Each row is a point. To make a cloud, some directions were put in groups of two or more. Within a group, all points are equally far from the middle, so they leave a hole (a ring in 2 directions, a hollow ball in 3). The other directions are filled evenly. Then the cloud was stretched, turned, moved and blurred a little. Count the holes, and give their numbers of directions, smallest first.
In the rows, zero is written as 128.

Cloud:
[[130 126]
 [117 173]
 [ 73 157]
 [ 66 159]
 [204 169]
 [133  74]
 [139 158]
 [ 90 212]
 [ 85  97]
 [169  93]
 [184 156]
 [195 152]
 [144 193]]
Holes: 0

Cloud:
[[ 56 144 112]
 [153 146 167]
 [ 71 178 122]
 [ 47 112 122]
 [122 156  90]
 [104 157  90]
 [ 63 161 201]
 [141 168 202]
 [ 62 120  82]
 [122 111 168]
 [ 47 123 128]
 [ 48 117 134]
 [ 52 111 144]
 [ 70 152 199]
 [ 87 212 141]
 [125 155 204]
 [ 99 155 211]
 [132  94 147]
 [126 133 185]]
Holes: 1 (2)

Cloud:
[[109  75  87 110 109 182]
 [135 171 122 150 208 147]
 [207 122 110 155 141 217]
 [130 155  60  81 153 164]
 [112  97  82 165  80 154]
 [ 65  89 168 195 109 175]
 [136  70 151 140 219 193]
 [120 129 168  62  91  75]
 [145 118 185  54  63 160]
 [133 158  55 105 144 198]
 [ 92 126  48 185 148 172]
 [100 133 181  82 144 111]
 [165  52  69  85 122 184]
 [ 93 119 170 172 202 173]
 [233 113  96 105 104 148]
 [159 165 173 120  97 153]
 [115 165  62 138 110  96]
 [107  68 169 154 166 157]
 [158 134 177  95 161 207]
 [ 97 187 101 132  75 114]
 [114 113  48 163 144  94]
 [148 110 117  92  13 167]
 [233 112 122 134 120 166]
 [152 158 107 115  41 148]
 [153 166  67 107 177 187]
 [154 168  86 172  86 123]
 [170  57 204 135 124 105]
 [ 46 133  55 153 145 102]
 [112  93  93 195  76 169]
 [ 62  76 149 137 173 116]
 [111 170 171 111 121  83]
 [155  85  63 163 184 180]
 [117 111 143 245 131 121]
 [134 111  74 128  72 143]
 [ 64 152 120 115  67 201]
 [ 71 131  65 195 103 123]
 [136  63  74 138 129 111]
 [113 126 125  87  44 147]
 [ 95 130 200 152 144 173]
 [154 128  53  87 134 187]
 [165 167 163 134 114 215]
 [198 141 121 158 116  77]
 [ 83  92 188 108 122 104]
 [143  99 152  25  86 166]
 [219 100 123 137 167 179]
 [156  37 188 151 109  48]
 [127 111  95 210 199 121]
 [108 177 177 187 145 130]
 [ 99 122  70 226 144 105]
 [ 95 101  86 163  77 125]
 [ 88 133  69 110 110 221]
 [ 97  83 198 107  96  66]
 [129 139 123  34 136 198]
 [ 16 160 143 148  79 116]
 [ 71  95  80 143 131 181]]
Holes: 1 (3)

Cloud (82 x 8):
[[ 98 125  77 127 192 143 147  91]
 [149  99 144 233 137 106 139 116]
 [128 102  31 125 199 132 154 179]
 [105 126 155 137 114 103  27  75]
 [183  88 110 151 185 132 146 174]
 [ 66 113  74 148  99  69 133 138]
 [111 157 154 112 127 201 174 186]
 [ 99 153  95 113 111 198 178 165]
 [138 144 125  91 165  88  77 205]
 [146  95 105  60 126 214 134 149]
 [152 139 114  86  39  90 148 134]
 [169  88 148 171 175 227 111 184]
 [164  86  83  79 218  82 115 104]
 [161  34 121 149  82 146 141  92]
 [133  71 177 105 146  80 146 130]
 [ 90 190 107 102 170  83  70 151]
 [136 136 131  59  90  78 168 181]
 [179 106 107 182 164 201 114 174]
 [126 197 109 133 151 174  57 160]
 [114 109  69  95 249 138 136 180]
 [200 170 110 136 172 113  89 146]
 [161 146  94  96 123 178  99 102]
 [ 52  40 113  98 137 165 101 122]
 [157  81 168 223 106 149 130  98]
 [144  68 100 149 187 193 143 126]
 [150  80  64  97 187 169 119 162]
 [158 139 127  24 168  51 108 121]
 [191  91 131 114  55 117 110 140]
 [ 86  30 103 113 132 210 146 135]
 [125  58 143 204 184 172 144 124]
 [181 146 161  89 212 169  95 103]
 [114 213 152 143 161 124 110 104]
 [168  93 173 136 114 124  10  79]
 [ 95  83 115 189 177 134 142  78]
 [148  53 172 166 114 166 113 176]
 [152 121 144  75 147 122  58 182]
 [ 82  50 144 138 177 164  43 122]
 [145 146  59  80 180  71 151  85]
 [103 158 122 133 113  50  76 129]
 [ 98 150  49 143 115 115  68 179]
 [104 186 108 134 165  86  52 173]
 [102 159 142  53 144 104  91  99]
 [ 68  66  90 131 170 135  98 117]
 [155 123  93  61 104 132 160 188]
 [177  41 139 106 130  69 165 150]
 [126 143 123  70 166 149 164 161]
 [149 146  58 141 156 111 114  79]
 [109  97  87 121 163 190 145  97]
 [ 54 130 143  99 138 165  57 101]
 [165  47 128 163 103 115  99 136]
 [ 74 129 115 183 105  81 164  94]
 [137 126 148  99 204 155 118 182]
 [114  66  80  82 126  85 170  85]
 [116 197 127 152 151 192  75 163]
 [ 54 140 111  93 137 111 138 168]
 [139 168 171 143 120 190  90 143]
 [116 112 140 141  61 140  52 100]
 [167 147  90 151 153 215  84 135]
 [ 98 178 106  82 213  86 134 107]
 [ 84 168 124 168 118  66 134 138]
 [171 121 128 189 197 186  42 154]
 [151  49 108 144 183 176  83 115]
 [101 134 130 105  53 111 104 162]
 [140 157 169 127 127  73 136 145]
 [ 77  91 129 125 140 143  98  35]
 [184  19 137 126  86 123 143 126]
 [132  86 157 209 204 132 131  97]
 [150 180 137 162 168 123  82 174]
 [100 127  72 152 119 175 201 145]
 [195  92  99 120  95  98  87  78]
 [124 127  85 147  86  87  65 163]
 [129 183 109  91 197 104 175 153]
 [ 52 102 167 170  95 156 141 155]
 [144 136 165 117 233 120 145  98]
 [185  50 132 145 127 124 174  84]
 [153  75  37  87 131 103  95 141]
 [166 105 116  56  76 117 195  91]
 [140  22 161  74 125 138 168 127]
 [105 150 131  88 188  92 130 181]
 [121  58 128 160 130 140  29 152]
 [102 160 151 101 105  93  71  85]
 [110  61 121  74 154 174 123  60]]
Holes: 1 (4)
